Each row of a before or after table is a point. The points were changed in one or more steps. Then noise was added and the rows were shuffled. The steps act on how far a point lies along the listed directions, d1 being the first. Name the steps. A step turns or swaps two directions, mirrors them in a line or flattens them onto one, adds a multiple of one to another, or multiplies one. Angles are multiples of 10 degrees, from the lower direction toward the higher: turns from -170 to 170, lines from 10 to 170 but not 90. Use the fewest steps. Two steps may share a direction if one is a turn and the other turns, adds or multiplies; they go together, in the order done. Otherwise the lowest direction goes first.

Directions:
(1): -0.37	0.20
(2): -0.20	-0.37
Before:
0.27	0.16
-0.09	-0.15
0.47	0.50
-0.34	0.60
-0.42	-0.15
-0.06	-0.33
0.06	-0.05
0.12	0.44
-0.31	0.53
-0.33	-0.15
0.04	0.20
0.53	-0.03
-0.22	-0.07
-0.81	0.08
After (14 x 2):
-0.15	0.07
0.00	-0.01
-0.71	0.25
-0.32	0.10
-0.07	0.01
-0.40	0.15
0.47	-0.15
-0.48	0.16
0.25	-0.09
0.18	-0.04
0.07	0.02
-0.03	0.02
0.07	-0.02
-0.26	0.08
Steps: flatten d1 and d2 onto the line at 10 degrees

Directions:
(1): -0.23	0.15	0.30	-0.25	0.53	0.36	0.25	-0.06
(2): -0.11	-0.11	-0.49	0.45	0.27	0.01	0.38	-0.12
(3): -0.20	0.24	0.18	0.36	0.31	-0.30	-0.47	-0.20
(4): 0.22	0.34	0.06	-0.04	-0.21	-0.03	0.23	-0.66
(5): 0.31	-0.38	0.03	0.15	0.10	0.49	-0.33	-0.27
(6): -0.24	-0.32	-0.30	-0.48	0.13	-0.24	-0.16	-0.34
Before:
0.03	-0.39	-0.24	0.26	-0.19	-0.04	-0.34	0.33
-0.35	0.30	0.19	-0.26	0.31	-0.13	-0.18	0.09
-0.34	0.05	0.22	-0.49	-0.13	-0.37	0.12	0.10
-0.12	0.13	-0.04	-0.14	-0.08	-0.53	-0.05	-0.38
0.36	-0.68	-0.67	0.30	-0.37	0.05	0.24	-0.11
-0.39	0.21	-0.05	-0.36	0.59	-0.30	-0.03	-0.04
-0.06	-0.33	-0.34	0.17	-0.23	-0.25	0.29	0.42
0.41	-0.26	-0.21	0.34	-0.28	0.30	0.19	-0.10
0.24	-0.04	-0.23	1.07	0.01	0.06	0.06	0.44
After, 9 rows:
-0.26	0.28	0.17	-0.11	-0.07	-0.32	0.37	-0.13
0.42	-0.35	-0.29	0.23	-0.68	-0.26	-0.13	-0.08
-0.16	-0.53	-0.21	0.12	0.23	-0.22	-0.65	0.36
-0.14	-0.16	-0.20	-0.11	-0.28	-0.59	-0.01	0.00
-0.08	0.50	0.16	-0.31	0.43	0.00	0.28	-0.37
0.05	0.44	0.31	0.32	0.01	-0.21	0.07	-0.20
0.27	-0.38	-0.17	0.21	-0.34	0.07	-0.15	0.27
-0.25	0.32	0.11	-0.22	0.36	0.07	0.11	-0.18
-0.03	-0.31	-0.31	-0.01	-0.17	-0.28	-0.41	-0.27
Steps: turn d3 and d5 by 20 degrees; turn d1 and d3 by -30 degrees; multiply d2 by 0; turn d4 and d6 by -90 degrees

Directions:
(1): -0.48	-0.01	0.18	-0.31	0.27	0.22	-0.06	-0.68	0.18	-0.15	0.01	-0.23
(2): -0.35	0.14	0.08	0.40	-0.24	-0.19	-0.34	0.03	0.43	-0.40	-0.25	0.36
(3): 0.23	-0.60	0.35	0.18	0.48	-0.22	-0.09	0.00	-0.12	-0.21	-0.38	-0.05
Before, 13 rows:
0.07	-0.34	0.21	-0.31	0.40	0.01	0.09	-0.41	-0.01	-0.23	-0.01	-0.31
0.09	0.54	-0.35	-0.15	-0.59	0.10	0.31	0.26	-0.28	0.34	0.27	0.28
-0.54	0.53	-0.22	-0.73	0.13	0.56	0.26	-0.68	0.28	0.29	0.47	-0.39
0.72	-0.29	-0.02	0.13	0.05	-0.26	0.10	0.52	-0.31	-0.03	-0.05	0.06
0.04	0.76	-0.59	-0.04	-0.93	0.26	0.05	0.47	0.09	0.57	0.53	0.17
0.23	-0.28	0.29	0.05	0.14	-0.11	0.02	-0.02	0.02	-0.10	-0.16	0.36
0.28	0.21	-0.27	0.18	-0.23	-0.11	0.07	0.43	-0.11	0.39	0.11	0.11
0.49	-0.10	-0.08	0.24	-0.08	-0.24	0.09	0.47	-0.12	0.14	-0.16	-0.13
0.17	-0.25	0.13	-0.28	0.38	0.00	0.03	-0.10	-0.26	0.10	0.10	-0.30
-0.02	-0.20	0.35	-0.05	0.45	-0.18	-0.02	-0.23	-0.02	-0.05	-0.06	-0.24
0.57	-0.29	-0.12	-0.03	0.06	-0.13	-0.07	0.21	-0.17	0.23	0.09	0.11
-0.02	-0.04	0.14	-0.15	0.32	0.09	0.15	-0.14	0.02	-0.04	0.00	-0.31
0.67	-0.28	0.11	0.25	0.09	-0.26	0.19	0.33	-0.26	0.13	-0.01	-0.03
After (13 x 12):
0.15	-0.55	0.37	-0.28	0.56	-0.06	0.03	-0.36	-0.07	-0.32	-0.15	-0.35
0.54	-0.18	0.05	0.16	0.02	-0.23	0.17	0.23	-0.22	0.13	0.12	-0.06
-0.74	0.01	0.22	-0.80	0.80	0.47	0.15	-1.18	0.35	-0.04	0.11	-0.60
0.02	-0.18	0.24	-0.08	0.47	0.06	0.13	-0.21	0.00	-0.11	-0.12	-0.37
0.39	0.10	-0.18	0.13	-0.21	-0.15	0.09	0.41	-0.09	0.21	-0.05	-0.15
0.12	-0.28	0.38	0.01	0.45	-0.27	-0.06	-0.19	-0.05	-0.01	-0.10	-0.22
0.50	-0.25	-0.09	-0.10	0.09	-0.05	-0.08	0.04	-0.12	0.23	0.15	0.06
0.16	-0.44	0.25	-0.23	0.61	0.04	-0.01	-0.28	-0.27	-0.04	-0.01	-0.40
0.03	0.32	-0.26	0.02	-0.26	0.00	0.08	0.20	0.05	0.36	0.21	0.10
0.58	-0.08	-0.09	0.04	-0.09	-0.17	0.12	0.39	-0.24	0.03	0.08	0.03
-0.28	0.53	-0.24	-0.40	-0.44	0.21	0.22	-0.28	-0.14	0.26	0.32	0.10
0.35	-0.19	0.19	0.09	-0.01	-0.13	0.08	0.20	0.02	-0.07	-0.05	0.46
-0.43	0.80	-0.49	-0.31	-0.77	0.49	-0.01	-0.10	0.18	0.47	0.54	0.04
Steps: add -1 times d2 to d1; turn d1 and d3 by 30 degrees

Directions:
(1): 0.37	-0.48	-0.65	0.16	0.20	0.28	0.10	-0.38	0.16	-0.24	0.28	-0.42	-0.16	0.28	0.10	0.04	0.26	-0.26	-0.24	0.16
(2): -0.10	0.44	-0.33	-0.37	-0.10	-0.04	-0.12	0.11	-0.39	-0.39	0.48	-0.35	0.02	-0.12	0.58	-0.22	-0.41	0.21	-0.05	-0.03
(3): 0.05	-0.17	-0.04	-0.01	-0.51	-0.37	0.30	0.34	0.26	-0.50	-0.01	0.22	-0.41	0.49	-0.06	0.19	-0.43	-0.16	0.22	0.20
(4): 0.17	-0.20	0.19	0.36	-0.64	0.25	-0.09	0.32	0.25	-0.05	0.40	0.06	0.05	-0.65	-0.01	-0.27	0.03	-0.15	-0.42	0.11
(5): 0.65	-0.30	0.02	-0.27	-0.04	0.21	-0.14	0.37	-0.19	0.65	0.22	0.21	0.12	0.25	0.33	-0.03	-0.10	0.05	0.40	0.26
Before (9 x 20):
0.37	-0.23	-0.53	-0.23	-0.20	-0.28	0.03	0.08	-0.05	-0.23	0.18	-0.10	-0.29	0.78	0.18	0.28	-0.39	-0.04	0.46	0.29
0.47	-0.25	-0.38	-0.42	-0.02	0.06	-0.15	0.16	-0.22	-0.18	0.30	-0.29	-0.25	0.59	0.48	-0.08	-0.32	-0.01	0.20	0.21
0.57	-0.65	-0.31	0.21	-0.19	0.24	0.08	0.05	0.43	-0.13	0.15	-0.01	-0.25	0.32	0.01	0.08	0.12	-0.32	-0.05	0.30
0.16	-0.28	-0.06	0.05	-0.76	0.00	0.04	0.27	0.17	-0.46	0.29	0.16	-0.14	0.08	0.26	-0.17	-0.34	-0.33	-0.08	0.26
-0.25	0.29	0.36	0.07	-0.07	0.09	-0.19	0.09	0.25	-0.01	-0.16	0.17	0.18	-0.39	-0.17	-0.13	0.10	-0.05	-0.02	-0.05
-0.15	0.27	-0.11	0.35	0.28	-0.01	0.07	-0.31	-0.08	-0.10	-0.10	-0.11	0.12	-0.29	-0.07	0.05	0.14	0.00	-0.22	-0.19
-0.20	0.52	0.16	-0.09	0.55	0.11	-0.17	-0.29	-0.29	-0.04	-0.14	-0.04	0.16	-0.36	-0.02	-0.05	0.19	0.08	-0.17	-0.32
0.26	-0.09	-0.27	0.14	-0.12	0.06	0.13	-0.27	-0.02	-0.46	0.27	-0.27	-0.25	0.02	0.07	-0.08	0.07	-0.16	-0.18	0.21
-0.51	0.52	0.22	0.03	-0.01	-0.46	0.07	0.03	0.09	-0.32	-0.27	0.03	0.04	-0.18	-0.18	-0.04	-0.26	0.20	0.00	-0.19
After (9 x 20):
-0.11	-0.28	-0.40	0.36	0.31	0.30	-0.09	-0.69	0.23	-0.54	0.03	-0.72	-0.17	-0.16	-0.19	-0.13	0.48	-0.24	-0.74	-0.12
0.44	-0.23	-0.05	0.29	-0.15	-0.04	0.20	0.17	0.08	0.13	0.01	0.25	-0.06	0.19	0.01	0.18	-0.12	-0.16	0.19	0.17
0.40	-0.33	-1.08	-0.07	0.65	0.48	-0.05	-0.70	-0.01	-0.39	0.38	-0.82	-0.13	0.37	0.45	-0.03	0.34	-0.15	-0.30	0.10
-0.25	0.05	-0.24	-0.12	0.67	0.11	-0.09	-0.73	-0.23	0.06	-0.37	-0.18	0.22	0.24	0.06	0.01	0.36	-0.11	-0.02	-0.17
-0.04	0.26	0.82	0.02	-0.10	-0.23	-0.14	0.49	0.08	0.73	-0.43	0.60	0.34	-0.35	-0.29	-0.06	-0.12	0.24	0.36	-0.07
0.52	-0.46	-0.52	0.21	0.41	0.28	0.16	-0.65	0.05	-0.14	0.09	-0.40	-0.20	0.35	-0.08	0.07	0.50	-0.30	-0.14	0.25
-0.15	0.41	0.48	-0.34	-0.09	-0.20	-0.15	0.41	0.04	0.19	-0.30	0.46	0.13	0.10	-0.01	0.02	-0.31	0.11	0.53	0.05
0.01	-0.10	-0.54	0.40	0.29	0.36	-0.30	-0.73	0.03	-0.08	0.31	-0.68	0.17	-0.50	-0.10	-0.09	0.56	-0.10	-0.59	-0.10
0.24	-0.06	0.52	0.08	-0.42	-0.15	0.08	0.50	0.20	-0.11	-0.09	0.63	-0.20	-0.01	-0.21	0.10	-0.22	-0.19	0.16	0.08
Steps: multiply d1 by 2; turn d2 and d5 by -140 degrees; turn d3 and d4 by -170 degrees
